Each wall is flat, endless, passes through zero and stands at right angles to its row. A trip goes straight from one point to another. List the walls that it crosses, first one first.
In the rows, zero is written as 128.

Walls:
(1): [ 99 110 232]
(2): [193 132 126]
(3): [131  63 112]
(4): [ 52 193 148]
(5): [116 144 118]
Trips:
[126  68 165] to [126 149 182] => 4, 3
[158 224  81] to [167 157  87] => 4
[167 167 122] to [203  81 129] => 5, 3
[110 175 232] to [ 64 132 128] => 5
[155  67 169] to [198 142 177] => 3

Walls:
(1): [142 175 138 126 142  68 109  99 106 139 178]
(2): [ 25 102 130 105  98  62 137 153 114 146 108]
(3): [166 159 154 110 100 163 133 149  62  94 142]
(4): [ 88  20 160 124  74 136 123 173 117 146 163]
(5): [226 112 102  69 166  54 147 166 203 187 146]
(6): [ 90 141  81 135 156  90 130 184 155 158 141]
Trips:
[149  97 134  30 136 159  58  81 150 168 185] to [112 154 149 225 139 130 104 107 189 123 123] => 4, 5, 6
[ 76 148 154 133  70  96 110 136  67 191 113] to [ 99 141 191 141 102 129  99 118 189 135 150] => 3, 6
[131 128 118  69  73 162 135 208 176  13 130] to [ 91  62 139 101 144 155 109 175 136 135  66] => 2, 6, 3
[136 123 146  64 215 161 126 151  74  86 143] to [ 78 124 206 127 104 184 162 169 176  78 161] => 1, 4, 2
[149  93  35  82 174 124 134  87  90 142 123] to [115 120  98 185 114 109 184 108 105  49 117] => 1, 5, 6, 2, 3
[ 75 107 173 176  40 147 126  76 125 187 103] to [116  79 123 132 132 208  97 148 104 110 113] => 3, 2

Walls:
(1): [109 168 105 117 166  93  78 120  91  96 107 128 144 137 100  36 123 142
 188 202 174  97  81 162]
(2): [127 110 159 123  88 173 120 175  67 153 113  59 119  89 118 110 171 110
 166 125 116 138  99 114]
(3): [113 151 159  83 125 105 139  84 136 103 125  78 130 113 181 106 123 179
  88  57 120 123  91 131]
(4): [117 132 131 137 123 123  85 177 138 120 120 131 148 143 182 168 141 111
 216 167 122 103 113 113]
(5): [ 33  98 124 122 133 183 107 246 167 127 248 154 143 126 127 143 211 109
 135 138 119 145 182 172]
(6): [199 180 147 174 130 127 101 120 164 154  51  75 117 113 106 104 195 124
 137 116 147  91  69 175]
(7): [169 136 106 121 126 115 204 133 125  71  62 123 142 164 149  96 139  81
  88 109 117 124 131  84]
(8): [193 152 154 206  85 143  90 128  93 132  83 111 179 120 109  78  97 152
  52  84 131 127 148 123]
(9): [153 166  80 148  72 171 152  88  77 218 112 149 207  90 138 112 102  89
 115 120 113 105 116 132]
Trips:
[ 75 140 211 183 123 174   7  89 119 206 114 136 105 145 148 160  96 124
 132 145  83 151 178 128] to [203 107 134 184  82 163 145 177 155  90 152 152 217 154  98 137 122 147
 130 140 126 188 108  62] => 7
[234 119 114 126 178 154 197 159 164  95 169 151 154  74  69  85 122 115
 145 123 164  71 150 199] to [175  74 156  85 156  99 188 159 110  65 145 153 156  99 111 161 127 111
 107  73 102  84  82 186] => 9, 8, 1, 3, 6
[129 189 105 133 145 167 165 145 134 186 152 179 144 135 182 163 181 140
 139 158 147 105 166 114] to [137 166 155  67 235 131 194 141  97 220  89 110 109 160 162 128 116 138
 115 136 133 115 169 106] => 7, 5, 4, 3
